Each wall is flat, endless, passes through zero and stands at right angles to its row. A trip goes straight from one point to another. List the walls that it crosses, first one first.

Walls:
(1): [-6.3  3.6 -3.7]
(2): [ 2.7 -7.9 -9.4]
(3): [ 9.5 -4.4  1.3]
(4): [3.9 0.6 9.7]
(5): [-0.5  4.5 -1.1]
Trips:
[-5.1  1.1 -3.5] to [-2.8 -0.6 -3.7] => none
[-2.8  1.4  2.5] to [-1.2 -1.3  2.3] => 5, 1
[ 1.0 -3.5 -5.8] to [-8.1 -2.2  0.8] => 3, 2
[ 2.1  3.3 -2.7] to [-4.7 -2.7  0.2] => 3, 5
[ 0.9 -1.5  1.2] to [-2.1 -4.8  0.4] => 4
[ 4.5  3.3 -2.2] to [-5.2  0.9 -3.1] => 1, 3
[-6.2 -0.7  7.3] to [3.7 1.6 2.0] => 1, 3, 5

Walls:
(1): [-4.5  4.5  1.7  1.7 -1.2  0.5]
(2): [-0.6  1.6 -5.3 -1.0  0.4 -4.4]
(3): [ 4.3  2.7  7.8  3.1 -1.3  0.2]
(4): [-3.8  4.6  3.7  3.5 -7.7 -2.7]
(5): [ 0.1 -0.7 -6.2  5.4  2.3  4.5]
Trips:
[ 0.7  0.7 11.8  5.0  4.9  0.7] to [-5.8  2.6 -8.8  0.1 -1.5 -1.4] => 5, 2, 3
[ 8.2  2.4 -2.9 -0.9  4.4 -1.8] to [ 2.5 -5.5  4.6  6.9 -4.2 -3.6] => 2, 5, 4
[-2.4 -1.3  5.3  0.6  2.5  3.8] to [ 1.5  1.7 -0.2  9.1  4.7 -5.8] => 5, 4, 2
[ 5.4  1.6 -3.1 -6.6 -4.1  6.9] to [ 0.6 -2.3 -2.6  2.0 -2.4  3.9] => none
[ 1.8 -2.4  0.4 -4.7 -5.5 -0.7] to [-6.3 -3.0  0.2  0.7  3.0  1.7] => 4, 1, 5
[-7.1  2.4 -0.6  2.4 -3.8 -4.3] to [-0.7 -0.1  2.9 -2.4 -0.4  3.9] => 2, 3, 4
[-0.5  1.8 -2.4  1.7  2.0 -0.2] to [-5.4  1.1 -1.3  1.0 -4.9  4.2] => 4, 2
[-1.4 -0.7 12.3 -0.4 -1.1  3.3] to [-4.2 -0.2 -2.8 -2.2 -1.5  9.4] => 5, 3, 4
[-5.2 -2.0  4.4  3.6 -3.2 -3.0] to [-1.0 -0.8  6.3 -3.2 -3.2 -7.0] => none
[-2.3 -1.5 -1.4  2.2  2.6  3.6] to [ 5.1 -2.1 -1.7  3.4  1.3  3.4] => 1, 3

Walls:
(1): [ 5.9  2.2 -5.4 -1.7 -2.5  8.7 -7.7 -4.0 -0.4 -1.2 -3.9]
(2): [-4.6 -2.1 -1.0 -2.2  0.7 -1.4  3.6  0.3 -4.8 -3.7 -3.5]
(3): [-4.4  2.4  2.4 -0.5  2.6 -4.4 -4.3  0.3  1.7 -2.4  1.3]
(4): [-8.0  0.4  3.0  4.0 -0.9  1.1 -7.3  0.3  3.4  4.3  9.4]
(5): [-2.5 -5.6  3.6  2.0 -2.8 -1.6  5.2  1.7  6.2  2.0  3.3]
Trips:
[-4.8 -9.1 -4.5  3.0 -5.3  1.9  5.3 -3.7 -0.3 -3.9  1.1] to [ 1.1 -0.6  0.7  4.0  0.0  2.8  0.1 -0.5 -3.1 -1.1 -3.6] => 1, 5
[ -6.8   5.4  -4.2 -10.1  -1.7   0.3   0.3   1.5  -0.8  -3.6   4.5] to [ 3.6  2.4  0.6 -5.9  2.6 -1.8 -7.9  7.0  4.5  1.5  5.4] => 1, 2
[ 5.6 -2.3 -5.6 -1.9  1.7  3.1  1.6 -3.7  8.8  0.6 -0.7] to [-0.1 -3.4 -3.9  2.2 -1.0  3.5  5.2  1.1 -0.5 -5.6 -4.3] => 2
[ 1.8 -2.0 -2.4 11.4 -1.3 -4.3 -6.0  1.1  1.9  3.0 -0.8] to [ 3.7 -2.1 -1.8 -3.1  4.3 -5.3 -4.5  4.6  0.0 -2.5  3.1] => 1, 5, 4
[ 1.1  1.5  3.5 -1.2 -2.4 -4.2  2.8  2.9 -1.4 -6.5  1.5] to [ 0.7  8.7 -3.8  5.6 -4.6 -2.2  0.9 -5.2 -1.0  0.6  2.4] => 5, 2, 4, 1, 3
[ 5.0 -2.8  1.5  1.6  2.6  1.7  1.2  1.4 -3.5 -5.7  1.3] to [ 1.6 -1.3 -3.3 -6.8  5.8  2.4  4.4  0.1  0.2  0.0 -6.6] => none

Walls:
(1): [ 3.2 -5.2  3.7  0.9 -2.5 -2.6 -3.4 -0.2  3.3 -2.6 -3.2 -2.0 -4.1 -7.2]
(2): [ 3.2  0.9 10.2 -6.2  0.9  0.5 -0.5 -1.8  8.8  0.8 -0.9  3.8 -4.1  1.0]
(3): [ 1.5  0.9  5.2  3.7 -2.7 -3.9 -3.9 -4.1 -6.9  2.5 -5.3 -6.2 -0.1 -1.0]
(4): [ 1.2 -0.6  0.3 -7.9 -1.5  1.8  0.6 -2.2  1.5  2.8 -1.7 -1.7 -1.3  4.1]
(5): [ 4.4 -0.1  5.2 -2.0  0.8  4.7  3.1 -2.8 -5.4 -1.4  1.9 -5.0 -1.3  0.8]
Trips:
[-0.4  0.2  0.6 -1.1 -5.0 -2.6 -1.3  2.3  1.3 -4.4 -5.5 -0.6 -8.4  0.8] to [ 2.3 -0.5  1.2  0.2 -3.2 -1.1 -5.4 -5.2 -1.1 -2.5  3.2  6.9  0.8 -3.1] => 4
[-5.5 -0.9  2.4 -0.6  3.8 -1.8  0.2 -1.9 -6.7  0.5  6.1 -0.9  3.5  0.7] to [ 5.4  5.8  2.6 -4.5  0.6 -3.5  5.2  4.6  3.0 -0.1  3.6  8.7  3.6 -9.4] => 3, 2, 5, 1
[-0.9 11.2 -4.3  8.9  1.0  0.2 -4.5  9.0 -0.3 -1.8 -4.0 -2.9 -8.5  6.7] to [-4.3  0.2 -0.4 -3.2 -2.9  1.9 -1.1  1.3 -3.6 -2.8  3.4 -7.8  1.7 -1.8] => 5, 4
[ 5.0 10.0  0.9 -1.8  5.0  1.8  1.4  2.6  8.4 -0.8  1.0 -2.6 -5.8  5.9] to [-7.8 -2.2  6.5 -1.3 -1.1 -3.0  4.2  1.7  1.3 -2.7 -4.4  2.4 -5.4  4.8] => 5, 1
[ 1.8 -1.1  5.8 -0.6 -5.0 -4.7  3.1  1.2  3.4  0.3 -4.8 -2.2  2.4 -4.0] to [ 5.2  8.0  0.8 -4.4 -4.8  4.7  0.7 -4.5 -2.5  5.9  5.1 -1.3  1.7  2.2] => 5, 1

Walls:
(1): [ 0.5  4.7 -2.6  2.4  1.7 -8.1 -3.6  2.1 -0.3 -0.1  1.7 -5.1  2.4 -5.9
  1.4  4.3  1.1 -1.4 -0.4  7.7]
(2): [-3.2  2.6 -4.9  7.5 -3.0  2.7  0.1  0.8  0.7 -1.2  0.1 -0.8 -1.7  0.7
  3.8  4.4 -9.0  1.5  3.1 -3.5]
(3): [-0.9  1.1 -3.2 -1.7 -0.3 -2.0  3.3 -3.3 -0.6  2.2  7.2 -6.3 -2.4 -7.0
 -4.2  8.6  2.1 -3.6  0.9 -2.2]
(4): [-3.1  5.7 -5.2  6.1 -7.6 -4.0 -7.5  3.3 -3.9 -2.1 -0.5  2.6  4.8  2.7
 -3.7 -5.4 -5.0  1.4  7.0 -6.0]
(5): [-4.3  2.2  6.7 -0.1 -6.0 10.2 -4.9  2.7 -7.0 -0.4 -0.4  1.8 -2.3  4.0
  4.3 -4.0  6.0  0.2 -3.8  4.7]
(6): [-4.4  3.8  5.1 -0.4 -3.0  6.6  0.9 -1.1  2.3  0.0 -2.4 -8.6 -4.9 -0.3
  0.3  4.2  2.7  4.6 -7.1  6.1]
(7): [-8.4 -1.5  5.7 -9.0  2.0  0.6 -0.5 -3.6 -4.1  3.0  1.4 -0.8  2.6 -5.3
 -7.8  3.1  0.9  3.5  5.8 -4.6]
(8): [ 1.9 -3.0 -3.9  0.7 -5.6  5.8 -8.1 -3.5 -0.4  8.0 -1.7 -8.2  2.8  2.1
  2.3 -9.4  0.9 -3.9  0.1  3.2]
Trips:
[ 1.5  0.3  8.6  1.8 -6.3  5.3  1.3  0.4  1.2  0.1 -0.8 -1.9  0.5 -6.1
  4.5 -2.2  0.8 -0.6  1.4  7.5] to [-0.9  3.4 -2.9 -2.9 -7.1  8.6 -0.1 -1.6  6.7 -1.0 -1.4 -5.3 -5.9  0.2
 -3.0 -3.1 -1.7 -6.5  7.1  0.8] => 2, 1, 3, 4
[-1.1 -0.3 -8.5  1.6 -8.6  2.9 -6.4 -0.6  1.5  0.9  1.4  4.6 -7.7  9.5
  9.3 -0.1 -1.5  0.2  0.6 -2.4] to [ 4.7  4.3 -5.0  0.8 -4.6  4.6  6.6  4.4  5.8 -1.4  0.2 -1.5  0.9 -2.8
 -1.2  2.2 -2.2 -0.4  4.6 -8.0] => 5, 3, 8
[ 1.1  2.8 -7.9 -3.9 -7.5  0.0 -3.2 -0.9  2.4 -0.9  2.6 -0.2 -5.5 -0.7
  3.9 -0.6 -8.0  1.6 -2.2 -6.5] to [ 5.7  5.7  0.2  0.7 -1.3  4.9 -1.1  1.4 -2.2 -5.7 -2.7  1.1  2.4  4.4
  2.0 -0.9  2.8  0.0 -3.4 -0.9] => 3, 5, 6, 2
[ 7.2 -2.7  9.3 -2.8 -3.6 -3.0 -7.6 -4.7 -3.2 -5.0 -1.5 -4.0 -0.9 -5.2
  3.2 -4.1 -7.8  0.4  1.9  3.2] to [ 2.9 -6.0  2.4 -1.2  6.6  4.4 -1.1  5.0  0.3  5.4  7.5 -1.7 -1.4  2.1
  0.5 -1.5  5.4 -2.7  2.0  2.1] => 4, 6, 1, 3
[-0.2 -0.7  1.4 -1.6 -1.3 -1.3  1.8  1.8 -4.0 -4.3 -1.5 -6.3  4.6  1.7
 -1.7 -6.9 -3.7  3.1  0.2 -1.3] to [ 3.1 -1.8 -1.3 -0.8  6.7 -5.2 -6.7 -0.8  0.5  2.0 -2.2 -1.1  1.5  3.8
 -1.6  0.0 -6.0 -1.8 -0.3 -0.8] => 5, 1, 7

Walls:
(1): [ 0.5  1.2  5.6 -3.5 -1.0  7.9 -1.0 -0.3  0.5 -1.1  1.2  3.9  1.6 -1.5
  2.9 -0.2 -0.7  5.6  2.6  2.2 -1.7 -0.3  3.2  0.3 -1.9 -4.8  0.7  0.8
  1.4 -2.1 11.4  1.4 -1.9 -2.3 -1.5 -0.7  0.8 -2.4 -7.6  1.8  5.8 11.2
  4.1  0.9  1.2  2.1 -5.6 -1.7]
(2): [-2.8  3.4  0.7  1.3 -5.9 -0.3  2.1  3.6  3.1 -1.4 -0.3  5.0  3.1 -3.9
 -2.3 -1.5 -4.3  6.8  2.5 -0.2  7.8  6.9 -3.0 -1.1 -3.2 -6.2 -3.1 -0.1
 -5.0 -8.3 -2.0  0.2  4.1  0.0  0.3  4.3  1.5  2.6  1.4  3.2  0.9 -0.9
  0.9 -2.1  6.4  3.3 -0.7 -1.4]
(3): [ 3.7  5.4  1.7 -1.7 -1.6  2.9  2.3  1.5  7.8  1.6  1.1 -3.0 -2.6  6.6
  5.4 -2.7 -3.4 -2.9  6.5  2.4 -6.8  0.7  0.4 -3.9 -1.7  2.7 -3.1  5.3
 -1.3  1.8  0.7  0.2  2.9  0.2  7.2  1.0  0.7  4.9  2.0  3.1 -4.1 -6.6
  2.7 -3.1  0.9 -2.3  2.1  3.3]
(4): [ 3.9 -5.4 -2.1 -1.4  2.0 -3.1 -4.9 -6.1 -0.7  6.8  2.7  5.0  7.1 -1.3
 -3.8 -2.8 -2.2 -0.1  5.1  1.8 -2.7 -4.2  5.4 -3.7 -3.6 -4.8  3.7  2.5
  1.8 -0.6  4.8  1.4  0.6  5.4 -1.5 -6.9  1.9 -0.5  0.0 -6.7  0.9  2.7
 -3.6 -0.9 -6.3 -4.7  0.2 -1.6]
(5): [ 2.8 -3.8  3.2  5.5  2.3  0.6 -2.5  0.8  0.3 -1.4 -2.1 -1.5 -0.4  1.5
 -1.6  4.3 -1.8 -0.8 -0.9 -6.2  2.1  5.0 -2.3  0.3 -6.0 -5.1  2.1  1.4
  5.8 -3.6  1.5 -1.7  3.3  0.8  0.4  2.0  5.3 -3.2  8.5 -4.0  3.6 -2.0
  4.7 -0.7  4.1 -3.9  1.9 -1.9]
(6): [  1.9  -3.2   2.2   8.7   4.1   3.5   5.1   2.1   0.0  -1.2   0.1  -0.4
   2.6   3.6   9.3   3.6   2.1   0.8  -3.6   6.0   4.4  -1.4  -2.8  -6.8
 -10.7   3.0  -4.5  -2.9   2.8  -1.5  -1.9   1.2   0.7   2.7  -2.9  -5.4
   7.3  -4.3   1.8   5.4   4.1  10.0  -3.7   4.3  -1.0   3.1   2.9  -2.8]
(7): [-4.3  3.7 -2.2 -2.2 -2.4  1.9 -5.1 -2.4  1.7  2.2  6.3  4.6 -4.2 -0.9
  0.3  3.0 -1.4  4.7  2.7 -1.8 -0.8  0.2 -6.7  0.3 -3.8 -5.1  4.8 -1.3
  2.2  2.2  4.9 -7.4 -0.6 -0.5 -3.7 -2.4  4.8  0.7 -3.6  3.8 -0.8  2.9
 -2.9 -8.3 -1.7 -2.3 -4.4 -0.3]
(8): [-1.7 -2.8  4.4  5.7 -2.7  0.4  0.2  2.4 -1.5  1.5 -9.2 -8.8 -0.9  3.5
 -2.2  0.3 -6.3 -1.4  3.3 -3.3  1.5 -3.6  1.7  5.6  3.8  5.7  5.2 -0.6
 -0.3  0.8  2.5  3.5 -7.5 -1.5 -2.1  0.0 -0.4 -2.6 -1.0  6.9 -0.4 -0.6
  4.3 -1.2  1.7 -4.3  7.2  3.8]
(9): [ 2.3  7.4  6.6  3.0  1.3 -4.8 -2.2 -2.1 -1.0 -4.1  0.6 -0.7  5.9 -1.4
 -2.5 -3.6 -0.4  1.5  1.6 -0.2  6.6 -1.3 -2.5 -6.9 -1.6 -1.7 -3.9  1.6
  0.1 -2.5  2.9  3.3  4.4 -1.0  1.5  8.0 -4.8  3.5  1.7  0.4  1.6 -5.0
 -8.1  3.1 -1.0 -0.1  5.4 -2.7]
Trips:
[-0.7  2.8  0.3 -3.3 -1.1  2.5  0.7 -4.2  2.5  2.7 -3.9  3.6  2.1 -5.6
  2.8 -1.7 -0.6  0.7 -6.5 -0.5  2.9  0.0 -0.6 10.0  0.5 -2.4  5.3  0.2
  1.1 -2.1 -1.1 -6.8  2.8  0.0  0.5  5.6 -2.3 -0.3 -5.2 -2.8 -2.9  3.3
 -3.2  2.5 -5.0  6.4 -5.5 -0.8] to [-3.0  0.2 -0.3 -0.9 -4.4 -1.2 -3.6  1.1 -9.1  0.9  4.0 -1.4 -3.6  9.1
 -0.6 -1.3  1.8 -2.7  4.9 -1.5 -6.1 -4.4 -6.1  5.1 -6.5 -0.2 -0.4  5.7
 -1.6  2.3 -4.4 -2.1 -1.2 -1.1  3.4  1.9  0.5 -0.5 -1.6  3.2  3.6  1.0
  1.1 -1.0  5.1  1.6  6.6 -2.7] => 2, 8, 3, 1, 5
[-2.4 -4.7  1.0  2.9 -2.7  6.2  2.6  2.3  2.9  4.5 -7.9 -3.1 -3.0 -0.5
 -9.4  1.7 -1.0  1.7 -4.9 -7.5  3.9 -4.8  3.7 -3.4 -1.2  1.8 -0.5  5.6
  2.1 -4.5  4.7  7.1 -4.0  0.2  0.8  0.9  3.8  0.2  3.1 -2.5  6.4  4.8
 -5.4  8.5  5.4 -0.3  4.3 -0.6] to [ 3.5 -2.5  3.4  1.6  3.4 -0.7  7.2  5.9 -6.6 -3.8 -0.1  4.5  0.4  4.7
  6.2  8.7 -3.1  2.8 -2.7  1.2  3.6 -8.6  4.5  2.7  0.7  9.2  7.7 -7.2
 -2.5 -3.0  2.5 -5.7  8.0  6.0  4.5  0.6 -2.3  0.1 -0.9 -0.3 -1.2  2.6
 -2.6 -5.3 -1.8 -3.2  3.9 -1.5] => 2, 4, 9, 1, 5
[ 8.4 -0.2 -4.1 -5.6  0.2  6.7 -1.5  3.7  4.2  0.4  5.4 -0.7 -2.7 -4.2
  2.4 -3.8 -1.1 -0.1 -7.9 -1.4  0.4 -1.2 -0.8  0.9  1.8 -7.2  4.7 -0.6
  0.2 -1.0  0.0 -1.6 -8.4 -0.3 -3.1  0.4 -2.6  0.3  7.1  3.6  3.1  1.3
 -1.9 -1.7  8.1  2.5 -1.4  0.9] to [ 0.1 -0.7 -6.8  9.6  0.9 -1.0 -3.1 -0.4  2.2 -4.4 10.3  2.5 -1.0 -0.7
  2.1 -0.9  4.0 -0.2 -2.8 -7.7 -3.1  1.9 -0.7  3.0 -3.5 -2.1 -0.4  2.8
 -7.1  0.7 -4.1 -4.4 -4.0  0.7 -1.3  8.1  1.3 -1.4 -1.5 -4.3 -2.8 -0.4
 -0.2 -3.9 -0.3 -4.5  0.3 -0.5] => 1

Walls:
(1): [-2.4  1.0  4.4 -0.8 -1.9 -2.0  2.8 -5.5 -3.3 -5.3  4.0 -1.4  4.8  0.7
 -3.6  5.1 -0.2  8.0 -3.2 -3.0 -9.1 -6.0  4.8 -2.3 -2.1  1.3  4.9  2.1
  2.4  0.3  6.5 -3.8  3.9 -5.4  5.7  2.1  2.8  0.9 -1.9  0.1  2.4  5.4
 -3.2  2.3 -0.2 -0.2 -1.1  9.1]
(2): [  0.5   3.6  -0.8  -2.5  -3.5   1.8   3.0   0.2   2.1   0.0   4.0   1.6
  -1.0   0.9  -3.8  -1.4   5.9  -3.3  -3.0  -3.2  -1.0   3.3   0.7  -5.3
  -0.1   0.8   0.3   0.7  -1.4  -3.8  -6.6  -2.5   4.1   0.3   0.6  -0.3
   2.9   4.9   4.3   7.6   2.7   3.2  -3.0  -3.2 -10.4  -1.3  -1.2   3.2]
(3): [ -1.5  -3.5   0.7   3.9  -0.1   1.6   4.7   0.7  10.3  -1.2 -11.2   5.2
  -5.5   5.5  -7.4  -2.7  -7.7  -3.2   0.2  -5.9  -4.2   1.8   0.3  -2.8
  -0.7   0.6  -2.7  -0.2  -1.5  -3.3  -2.7  -0.3  -5.1   1.5  -3.3  -7.2
   4.9   5.1   0.6  -2.6   0.6   4.2  -3.3  -0.3  -3.0   2.0   0.4  -1.8]
(4): [-2.7  1.0  0.7 -1.3  3.2  0.2  5.6 -1.1  6.3 -0.9  0.6 -8.1  5.3  1.5
  1.2 -1.2 -4.9 -0.4  1.9 -5.4 -5.0 -6.6  4.8 -4.0 -4.7  0.3  4.3 -3.5
 -2.2 -3.7  2.0  0.5 -4.3  2.1 -3.5  7.6  0.2  2.0 -5.2  8.1  2.2  3.2
  3.0  0.5  7.9 -2.2 -1.1  0.3]
(5): [-2.6  0.1 -5.5  0.9 -1.6  0.5  2.3 -3.6 -2.5  0.7  1.3  3.6  7.5  1.1
  3.0 -1.1  1.3  2.3  4.6 -4.8  3.6  0.3 -5.7  2.1  2.0 -0.4 -4.5  3.5
 -1.1  4.0 -0.7 -2.3  2.8  8.9 -0.2  6.8 -1.5  1.9 -1.2 -2.0 -0.1 -3.6
 -2.1 -5.0  4.2  0.1 -1.1  2.6]
(6): [-3.0  5.9 -1.3 -5.3  0.4 -9.5  1.1  4.4  8.9  0.4  3.6 -1.9 -4.6 -3.8
  6.8  2.0 -4.4 -2.4  3.4  0.6 -2.2 -0.5  0.8  0.3 -2.4  7.4  0.3  2.8
  0.1  0.5  0.1 -2.9  4.2  2.0 -3.0 -7.5  1.9  0.5 -2.7 -0.5  1.6  2.2
 -8.9 -5.6  0.6  4.3  2.3  0.1]
(7): [ 5.9  0.3 -2.9  2.0 -4.5 -7.5 -1.8 -7.4  1.4  1.4  2.7  4.9  1.4  2.6
 -1.6  1.7  0.9  5.0  5.2  6.7 -5.5  4.6 -7.1  1.5  1.1 -0.9  0.0  3.2
 -4.3  2.7  3.8 -1.5  0.0 -4.1 -1.8 -2.0  1.9  3.8 -5.7  2.9 -4.5  1.7
 -5.4 -1.3  9.2 -2.3  3.4  0.9]
(8): [ 1.7 -1.0  1.9  5.3  0.8  4.5  2.2 -2.3 -2.5  0.2 -3.6 -1.7  0.5  4.6
  1.9  0.4 -2.7  8.2 -1.6  4.4  0.8 -1.9  0.1  2.6  1.9  6.5 -0.3 -6.6
  0.4  1.9  2.3  4.2  2.6 -4.2  2.2 -1.0 -6.8  3.4 -4.4 -3.6  3.5 -5.6
  8.4  4.8  1.9 -4.8  2.6  6.1]
Trips:
[-2.5 -5.8  1.0 -1.1  0.7 -1.1 -2.7  6.8 -7.1 -3.2 -1.6 -3.6  3.3 -0.7
  0.6  0.8 -4.1  1.1 -2.6  0.8 -0.2  7.1  0.1 -3.5  5.1 -1.0 -5.0 10.1
 -3.1 -2.2 -3.8  6.0  1.1 -8.2 -6.7  0.9  6.0  7.3 -4.1  4.5 -5.4 10.4
  0.2  0.0  0.6 -5.8 -3.2  7.7] to [ -6.6   5.0   1.3  -1.2   0.3   2.6   1.3  -2.9  -4.0  -2.7   7.2 -11.9
   0.3  -0.5   1.9  -5.5   0.9  -4.2   3.6 -11.0   0.2  -8.2  -4.4   1.2
   0.3  -2.0   5.8  -5.2   0.9   2.1   2.0  -3.2  -2.8  -0.1   1.2  -6.3
  -5.2   1.6  -1.4   2.3  -1.8   1.8  -2.9  -6.4  -0.9  -2.8   0.5  -0.8] => 3, 6, 7, 5
[ -3.3  -1.6   4.9  -3.3   0.7   0.7  -2.9   9.3  -2.8  -1.4   0.9  -0.5
   0.8   1.1   0.6  -1.5 -10.2   6.7   5.4   5.7  -0.1   2.9   6.6   0.3
   1.0  -0.3   8.7  -0.8   2.4   0.6  -4.9   3.3  -0.7   2.5  -5.9  -0.6
  -1.1   1.6  -0.1   0.2  -7.5   5.8   0.4  -0.1   3.3  -2.3   0.0  -0.6] to [ 3.9  4.3  6.9  1.4  0.2  7.7  8.5  3.8  2.3  5.8 -3.2  1.8 -2.4 -4.9
  0.4 -1.0 -0.5  0.7 -0.5  1.8  0.0  5.2 -4.9 -1.0  2.1 -1.5 -5.2  1.8
 -2.9  1.2 -7.7  1.4 -0.9 -1.8 -2.7  0.2  1.3 -3.4  2.3 -9.1 -3.4  3.6
  6.0  1.3 -8.5 -1.8  6.4  6.8] => 4, 6, 2
[ 2.2 -3.6  0.4 -1.3 -3.9  1.8 -1.6  4.7 -1.1  1.3 -1.0  0.1 -4.6 -6.5
 -3.5  5.0 -1.3  0.4  0.1  1.6  1.3  5.2 -0.3  1.6 -2.2  1.1  6.0 -4.0
  4.0 -1.6  3.8  0.8  0.5 -6.8 -1.8 -0.8  3.1 -2.5  0.7 -3.1 -3.9  0.3
 -3.4  1.7  1.1  2.8  1.9 -3.1] to [-2.8 -0.2  1.4  3.2  0.5  6.2 -1.4 -4.2 -0.6  5.4 -4.6 -7.7 -1.0 -2.9
 -1.3  6.5 -3.2  2.6  1.0 -1.8 -3.2 -0.3  5.6 -3.8 -2.8  0.4  3.8  0.8
  4.5 -7.9 -4.9  1.8 -1.0  0.7  4.1  2.2 12.3 -3.9 -0.3  0.8 -1.7 -0.1
 -1.6 -2.8  0.4 -2.9 -2.5 -1.8] => 1, 7, 6, 4, 2
[ 3.0  1.3  1.7  4.1  5.0  2.0 -0.5  1.2  6.8  5.4 -3.4  2.3 -2.0  0.6
  1.6 -2.5  5.1  3.6  1.0  7.9  0.7  6.4  6.3  7.7 -2.4  4.7  2.7 -3.6
 -7.5 -0.4 -0.2 -2.0 -3.1 -1.2  1.3 -0.2 -1.5 -4.2 -4.1 -0.7  2.9  1.3
 -3.6 -0.6  0.1 -2.3 -1.3  0.2] to [ 8.1  9.0 -6.4 -0.9  1.8 -2.9 -3.3 -0.9  4.4  1.3  3.6 -6.7  1.1  0.9
  0.5 -1.9 -2.5  3.3  3.2 -1.6 -0.9  0.0  4.7  1.0  4.1  1.8 -5.6  4.9
 -3.4 -3.2  1.3  2.5  1.7 -1.8  6.3  2.7  4.0  2.2 -2.5  3.3  0.2 -0.9
 -1.8 -0.7 -0.6 -0.6  0.6  3.2] => 4, 3, 2, 1, 5, 8
[-3.0 -3.2  3.8 -0.9 -0.2  0.6  0.6 -0.7 -5.8  6.7  3.9 -6.6 -8.1  1.0
 -1.7 -1.2  1.1  1.6  2.9  1.4  4.4  0.7 -0.8 -4.6 -1.1  2.5 -0.8  1.3
 -1.8  0.3  7.2  3.6 -4.8 -6.6 -5.2 -5.4 -2.8 -2.4  1.7 -7.0 -2.0 -0.2
 11.6  1.4  4.6  0.1  1.9  6.8] to [-4.9  0.0 -3.0 -2.8 -1.1  1.2 -3.3 -0.8  5.0  5.2  3.4 -1.8  3.2 -2.8
  7.3 -0.4  6.3 -0.5  0.9  3.8  0.8 -3.8  0.2  2.2 -3.9 -8.4  5.7  1.7
  1.6 -0.5  2.0  2.1  2.3  2.9 -0.4  1.9 -6.6 -5.8  3.9 -3.7  4.2  0.0
  1.5 -7.9  3.3 -1.6  2.0  4.6] => 4, 5, 6, 8
